Every row gives one point. The window is the flat piece filled in between its corners: a triangle in 3 columns, a solid with four corners in 4, and so on. A path goes straight from each point to the next, and from the last back to the first. List the points from which the path goes on through the window.
In the rows, 128 means zero.

Window (3 x 3):
[[ 83 154  65]
 [139 101 125]
 [153 124 140]]
Path:
(1): [104 147  36]
(2): [ 56 157  60]
(3): [106 129 123]
(4): [129 115  83]
(5): [154 110  79]
(6): [153 103 165]
(7): [138 127 162]
(8): [175  97 120]
(9): [127 117  66]
(10): [ 91 157 103]
(11): [135 127 165]
(12): [153  96 121]
Through the window after points: 3, 9

Window (4 x 4):
[[169 159 168 187]
 [100 106  78 130]
 [134 175 175 149]
 [ 87  88 114 142]]
Path:
(1): [115 101 116 131]
(2): [163 141 167 124]
(3): [ 85 155 153 186]
(4): [ 89 114 127 166]
(5): [129  84 107  90]
(6): [126 128 124  84]
(7): [107 132 112 171]
(8): [141 168 159 207]
(9): [181 126 157 137]
(10): [154  99 131 149]
(11): [102 152 142 187]
(12): [ 99 188 131 177]
(13): [140 157 173 140]
(14): [151 134 163 153]
(15): [149 180 158 186]
(16): [ 56  99 131 190]
Through the window after points: 4, 6, 8, 12, 14, 16

Window (6 x 6):
[[133 120 180 120 152 135]
 [124 127 104 121 127 176]
 [135 179 121  62 105 144]
 [ 99 168 114 138 126 171]
 [112 106  94  58 218  87]
 [166 135 181 158 112 113]]
Path:
(1): [ 83 106 126  86 115 134]
(2): [165 208 102  90 146 149]
(3): [136 146  87  70 203 122]
(4): [105  99 111  74 192  94]
(5): [104 116 130  93 119  81]
(6): [168 147 158 115 133 138]
(7): [164 173 118 116 137 136]
(8): [100 112 184  69 130 113]
Through the window after points: 3

Window (9 x 9):
[[157 124 123 169 172  93 139 114  96]
 [145 119 156 131 166 125 147  60 154]
 [133 122  93 134 156 215 130 113 185]
 [ 52 121 142 120 120 178 146 153 179]
 [168  91 147 180 110 123 173 107  83]
 [152  94 154 113 111  95 193 180 128]
 [157  58 136 147  79  75 132 159 122]
 [ 98 152 196  82  61 162 126 219 170]
 [ 71 175 131  49  77 178 142 147 152]]
Path:
(1): [131  84 128 112 110 204 124 151 137]
(2): [111  82 152 121 149 126 124 133 110]
(3): [151 131 120 151 115 131 180 119 149]
(4): [145 149  97 174 106 148 179 154 162]
(5): [109  88 160  92 142 160 111 128 122]
(6): [164  64 184 127 194 153 119 171 125]
(7): [106 170 121 132  83 107 158 122 138]
(8): [135 120 123 133 118 140 167 148 170]
(9): [116  96 144 106 142 179 129 133 119]
(10): [138 101 165 117 194 202 111 125 122]
(11): [ 85 130 112 140  98 134 161 142 174]
(12): [128 173  91 155 180 160 153  85 215]
Through the window after points: 6, 8, 10, 12

Window (11 x 11):
[[173 194 120 126 116 115  54 133 129 191 159]
 [196  81 123 147 140  94 145 146 179 130 133]
 [102 142  50  93 101 145 119 137  74 160 112]
 [117  98 115 199 192 182 120 112 127  74  68]
 [ 44  95 114 202 165 117 110 100 130 138 110]
 [ 61 173 143 205 118 140  95 154 161 110 146]
 [170  92 104 163  87 143 121 127 103 121 220]
 [169 173  77 163  89 137 157 106 111 127  98]
 [ 81 135 159 122 161 126 109  90 129  84  78]
 [126 146 108 195 188 159 137 147 111  98 221]
 [144  91 168 124 186 153 149 147 112 178 156]]
Path:
(1): [130 126 128 194 127 125 122 163  85  85 133]
(2): [131 150 148 195 105 114 111 133  86 122 130]
(3): [ 91 125  64 133 149 156 111 127 164 129 143]
(4): [124 134  50  68 161 178 164 137 181 217  96]
(5): [118 121 104 163 129 135 110 128  91 106 122]
(6): [142 139 164 159 134 142 131 191  81 109 155]
(7): [109  93  91 159 169 152 134  86 150 132 117]
(8): [174 171 102 115 195 175 140  33 166 102 145]
(9): [110 147  97 162  85 122 106 168  96 154 117]
(10): [117 108 127 171 148 107 113 129 100 118 120]
(11): [103 139  80 114 123 207 155 102 142 111 115]
(12): [140 128 122 127 172 199 100 117 158  99 158]
(13): [121 117 121 173 124  76 154 150  86 172 162]
(14): [134 120 116 162 112 115 103 144 110 124 173]
(15): [172 120  92 164 117 213 157  64 142 149 168]
(16): [147 125 128 142 164 150 123  96 158 148 150]
Through the window after points: 4, 8, 14

Window (12 x 12):
[[ 94 125 125 116 107 124 112  96 136  88 121  99]
 [143  86 159 117  90 130 150 139  83 125 139 153]
 [143 127 190 169 102 125 180 116 137 129 132 160]
 [112 116 154 121 110 161 158  95  89 179 168 155]
 [109 101  99 128 107  65  87 129 157 109 161   7]
 [160 168 153 119 115 130 168 141 124 112 151 149]
 [121 103 120 134 160  97 156  74  80 134 140 135]
 [105  72  90 100 116 110 178  69 124 134 164 133]
 [135  78 104 111 169 152 132  87 149 135 130 127]
 [106 128  80 142  97  90 122 152 148 124 102  56]
 [103 134  84 183 112  89  84 166 165  79 157  82]
 [ 83 117 132 121 143  85 126 151 154 119 139 113]]
Path:
(1): [107 100  95 139 124 160 173 136 108 134 151  75]
(2): [111 110 147 151 116 115 158 155 138  94 134  74]
(3): [124 118  53  97 105  94  75  91 152 159 146 121]
(4): [165 115 143  95 104  95 103 101 137 159 137 110]
(5): [ 93 123 117 151 122 121 143 134 122 112 141  98]
(6): [149 100 105 146 135 131 174 126 132 103 143  82]
(7): [ 81 133 151 117  82  71  89 116 141 132 124 149]
(8): [132 118 102 132 115 110 111  88 133 136 131 127]
(9): [111  76 140 113 179 126 173 133 126 108 159  78]
(10): [115  91 135 144 107 112 154 115 110  99 139  87]
(11): [105 120 116 113 132 105 117 125 159 151 142 149]
(12): [121 134 161 127 122  83 116  83 153 120 132 158]
Through the window after points: 8

Window (14 x 14):
[[153  93 142  96  95 129 118 112 129 142 128 137 150 130]
 [ 85 245 145 172  67 133  50 101  89  18 139 155 198 155]
 [165 142 111 172 103 176  94 135 139 182  34 187  99  89]
 [130  66 118 177  77 124 100 163 121 101 158 118 140 111]
 [136 129 115  96 136 119  92 189 147 134 138 161 117  76]
 [111 177  76 146  85 123  66  83 101  94 147 153 125 141]
 [102 110 140 128  90  93 153 166 137 142 130 138  77  92]
 [164 134 129 114 103 156 144 130 216 120 170 186 133  78]
 [152  90 128 114 125 155 141 142 115  90 117 137  69  99]
 [179 101 148 138 136 113 134 137 105 160 158 181  85 102]
 [113  59 149 156 194 133 148  89 200  93 108 134 128  50]
 [174 139 124 132 163  84 156 157 156 109 132  89  82 101]
 [121 115  84 142 184 106 213 192  92 125 126 100  97 108]
 [145 154 155  99 151 167 129 161 183 175 193 132  76 113]]
Path:
(1): [128 129 130 132 126 126 149 148 131  99 161  86 125  67]
(2): [136 130 128 139 125 121 136 142 112 112 123 127 118  80]
(3): [142 125 146 127 114 129 115 154 186 128 148 158 101 161]
(4): [145 121 120 129 154 112  71 163 106 117  96 183 134 213]
(5): [115 141  99 140 107 131 189 127 128 117 168  91 103  29]
(6): [138  99 184 133 151 169 158 128 115 109 148  78  82  13]
(7): [127 112  85 146 159 101 157 152 155 123 115 162 126 133]
(8): [151 130 136 144 154 128 125 145 146 127  82 223 101 169]
Through the window after points: 4, 6

Window (14 x 14):
[[182 160 175  89 159 141 174 164 168 109 103  93 109 158]
 [ 97 160  20 147 101 145 175 148 203 133 125 160 130 142]
 [190 189  94 161 160 139 127 134 109 171 115 159 119 120]
 [113 167 117 126 177 175 204 143 166 125 132 176 103 148]
 [132  96  85 131  61  96  83 154 171 220  80 168 119  97]
 [138 119  80 115 109 142 137 146 133  79  81 170 175 117]
 [114 151  56 190 110 152 156 132 140 114 133 112  84 126]
 [147 202 110  82  71 109 183 141  45 137  84 138 139  99]
 [100 161  67  93 231  82 119 196 105 150 108 115 122 139]
 [146 116 119  98 135 128  92 101 117 124 107  81 116 199]
 [122 143 111 137 140 119 185 177 186 181 176 188 155 112]
 [127 182 164  93 177 158 114 187 161 145 157 158 159 128]
 [123 196  84  53  97  71 130 117  65 107 155 171 110 101]
 [216 123 133  63 105 202 184 155 127 157  99 153 137 110]]
Path:
(1): [136 158  82 123 126 121 163 181 138 143 118 163 105 149]
(2): [156 160 114 113 142 139 133 171 109 115 144 160 142 141]
(3): [113 169 101  96 153 131 160 135 152 135 105 133 132 120]
(4): [137 149  99  93 131 114 130 127 161 157 118 141 146  77]
(5): [143 142 114 118 103 144 137 190 103 135  93 185 128 177]
(6): [141 124  62 119 169 100 191 213 134 147 167 205  72 187]
(7): [121 169 107 114 155 139 142 139 138 135 105 126 130 118]
(8): [129 129  84 103 207 105 135  80 183 127 103 131 108  79]
(9): [144 150  96 134 105 163 161 177 131 143 114 143 131 151]
(10): [151 164 104 123  86 140 135 175  96 116  79 163  88 151]
(11): [125 139  86 106 170 119 130 126 158 162 128 110 148 113]
(12): [138 151 145 136 147 123 146 120 146 161 104  98 168  77]
(13): [141 172  67  69 134 166 159 215 165 100 148 199  80 211]
(14): [161 152  86  90  64 143 161 190 121 102 101 184 135 149]
(15): [139 136 101 119 136 136 139 131 140 138 106 140 137 109]
(16): [ 95 179 131  97 158 131  99  95 138 117 133 126 177  91]
Through the window after points: 6, 12, 14

Window (14 x 14):
[[190 114  58  37 150 126 171  72 172 153 115 137 129 122]
 [121 135  68 146 125 108  51 153  76  82  99 112 100 181]
 [166  87 109 112 168 126 114 113 125 162 196 127 146 112]
 [101 122  81 137  79 188  87  96 115 104 147 131 117 117]
 [ 65 185 109  91 152  68 152  54 108 108  75 118  83 135]
 [159  95 152 113 103 118 103 114  90 166 119 114 114 155]
 [112  72  59 178 142 163 181 218  49 158 104 187  57 118]
 [130 145 154  55 180 175 184 137 172 161 124 112 157 121]
 [185 129 154 122 158  42 121  94 181 180  99 102 150  59]
 [184 177 159 177 135 229 120  96  90 118 146 158  67 175]
 [152 123 150 177 183 160 141 122 109 176  94  66  60 162]
 [169 129 128 128 111 176 155  98 116  52 149 100  90 193]
 [ 20 143 115 127 112 171 103 139 167 112 143 196  43 143]
 [113 117 139  34 158 166 110 145 142 112 143 106  84  86]]
Path:
(1): [147 100 139 122 141 143 127  94 114 140 111 129 119 134]
(2): [165 161  81  93  79 126 113 178  97 164 160 120  63 171]
(3): [143 147 126  84  90 153 130 156 127 151 160  79  65 142]
(4): [129  93 136 103 161 140 106  99 112 126 106 146 129 119]
(5): [120 109 134 101 151 165 110  99 142 122 117 128 113 112]
(6): [146 157  82 121 128  97 135 134 116 159 123 135  95 151]
(7): [139 183  97  95 128 150 137 130 132 132 144 125  73 126]
(8): [121 109 142 126 144 163 124 108 118 113  99 135  96 149]
(9): [116  90 114 114 145 132 111 121 136 100 123 128 104 121]
(10): [118 152 117  82 126 147 135 127 121 155 137 119  92 133]
(11): [112 159  88 113 124 141 147 143 138 160 152 133 113 115]
(12): [156  72 104  85 136 168 108  53 139  85  97 150  86 155]
(13): [168  55 112  92 221 160 141  63 108 133  98 215  74 200]
(14): [140 137 119 119 103 136 131 129 124 135 132  95 108 129]
(15): [167 197 154  93  94  90 142 137 147 125 168  94  92  66]
(16): [147  79 114 126 178 130 121  85 142 143  90 127 132 148]
Through the window after points: 1, 3, 11, 13, 15

Window (14 x 14):
[[149 117 150 127 138 120  88 204 155 168 152  43 161 147]
 [123  83 170  89 130 147 195 135 123 156 111  49 177 135]
 [116 139  85 123 148  99 144 129 201 139 203 157 170 157]
 [183 112 189 125 126 129 136  62 124 100 166 100 108  85]
 [ 94 136 124 154 163 124 147 159 149 115 179 134  95 151]
 [118 118 167 145 118 168  94 126 168  91 139 139 116 138]
 [ 79 150 140 143  97 133  96 187 123 160 173 175 104 121]
 [108 120  90 120 157 146 130 197 144 110 165 129 135  89]
 [ 69 134  98 114 129 161 135 124 128 140  97  77 117 126]
 [104  95 142 117 158 121 119 121 120 140 121 159 108 126]
 [ 87 204 177 202 170 149  85 144 140 201 168 168 185 152]
 [155 169 112 180 127 116 161 135 168  88  71  91 152 130]
 [ 61 119 129 113 140 104 122 153  97 104 162 122 148 120]
 [110 230 204 116 176 137  99 157 154 206 161 150 187 179]]
Path:
(1): [ 64 134 214 138 169 120 130 134 206 186 125 150 144 126]
(2): [113 142 112 140 141 136 114 141 117 134 155 132 142 138]
(3): [154 132 135  97 137 167 142 111  99 100 139 119 135 142]
(4): [ 65 113 174 189 122 118  83 169 233 140 154 132 127 114]
(5): [ 56 128 192  90 194  90  62 152 172 112  84  97 110 103]
(6): [161 120  90 145  90 160 182 158 113 145 198 111 158 144]
(7): [122 144  91  83 162 150 141 160  85 130 175 138 152 177]
(8): [ 97 143 196 155 136 122  99 133 175 170 144 123 139 110]
Through the window after points: 1, 3

Window (14 x 14):
[[150 151 106 119  66 159  87  91  99  90 173 102  98 101]
 [115 150 164 149 169 133 160 140 168  90 120 112 112 131]
 [140 160 102 104  68 157  80 186 130 154 144 145  96 150]
 [103  58 153 123 130 118 170 106 130  92 133  70 152 124]
 [ 98 130 119 171 141 129  92 109 205  64 163 146 139 157]
 [190 100 114  96 134 123 122  77 109 102 100 105 169 107]
 [155 158 179  74 102 182 121 110 125 111 167 230 129 156]
 [128 172 177 102 126 145  83 133 128 159 149 161  80 209]
 [104 117 102 105 205  84 121  98 107 134 125 155 189  64]
 [144  82 180  86 155 128  77 122  95 111 106 211 140  69]
 [176  94 121 160 144  74  81 183 162  89 218 105 126 119]
 [125 144 135  36 100 105 136 132  99 188  84 213  31 134]
 [116  89  69 150 162 135 155 127 108 147 120 111  80 128]
 [131 142 152 182 118 112 131 116 175 180 132 145 107 111]]
Path:
(1): [142 131 133  99 124 198 131  78 191 148 167 174  80  86]
(2): [119 120 150 121 131 106 121 131 100 119 108 139 132 146]
(3): [114 134 126 170  69 111 121 154  83 101 109 161 107 140]
(4): [158 135 137  80 184 156 100  90 178 153 173 149 121 108]
(5): [123 109 114  92 129 146  83 123 157 152 117 132  81 111]
(6): [140 175 164  92  96  89 174 151  78 148 117 218  88 153]
(7): [127 124 120 116 116 110 116 118 112  94 138 164 128 154]
(8): [139 120 154 104 193 156 118 136 182 158 133 100 111  53]
Through the window after points: 5

Window (14 x 14):
[[118 138 162 204 126  90 110 123 122 112 140 173 105  94]
 [ 88 101 117 120 162 132 122 118  10 124 127 125 142 128]
 [132  89 101 180 113 129  95 136 188 185 161 117 141 132]
 [172  70  67 164  76  49 186 202 160 249  46 117 196 151]
 [ 94 120 186 136 186 134 119 128 151 170 104  95  99 124]
 [ 90 203 131 121 122 114 126 125 139 143 141  44 107 117]
 [123  92 167 144 107  89 164 136 121 120 159 144  85 134]
 [165 119 139 148 124 125 144 151 106  87  97  98 145 143]
 [107 119 159 135 137 115 171  76 109  71 134 158 150 125]
 [113 126 133  92  93 182 136  87 170  96 112 157  47 105]
 [ 77 165 137 147 202 138 116 163 154 127 161 127  96 132]
 [115 121 169 102 133 167  52 131  53 140 158 203 172 181]
 [103 133 114 125 158 112  90  92 112 131 124 124  96 177]
 [ 69 109 144 148  88 129  99 135 145  95 124 139 120 143]]
Path:
(1): [106 154 132 158 131 137 136 132 145 151 138 124 120 147]
(2): [129 134 146 169 139 129 123 124 114 141 130 131 112 155]
(3): [ 82  96 128 110 142  69 138 135 136 124 129 145 136  48]
(4): [110 109 104  85  91  81  92 124 152 121 155 130 148 104]
(5): [116 148 157 206 161 167 155 128 100 127 108 140  86 167]
(6): [ 98 134 132 175 123 109 161 118  54 119 101 140 104 157]
(7): [114 123 147  92 158 135  96 140 147 129 145 121 134 117]
(8): [119 120 141 130 128 107 118 139 156 121 123 117 103 115]
Through the window after points: none
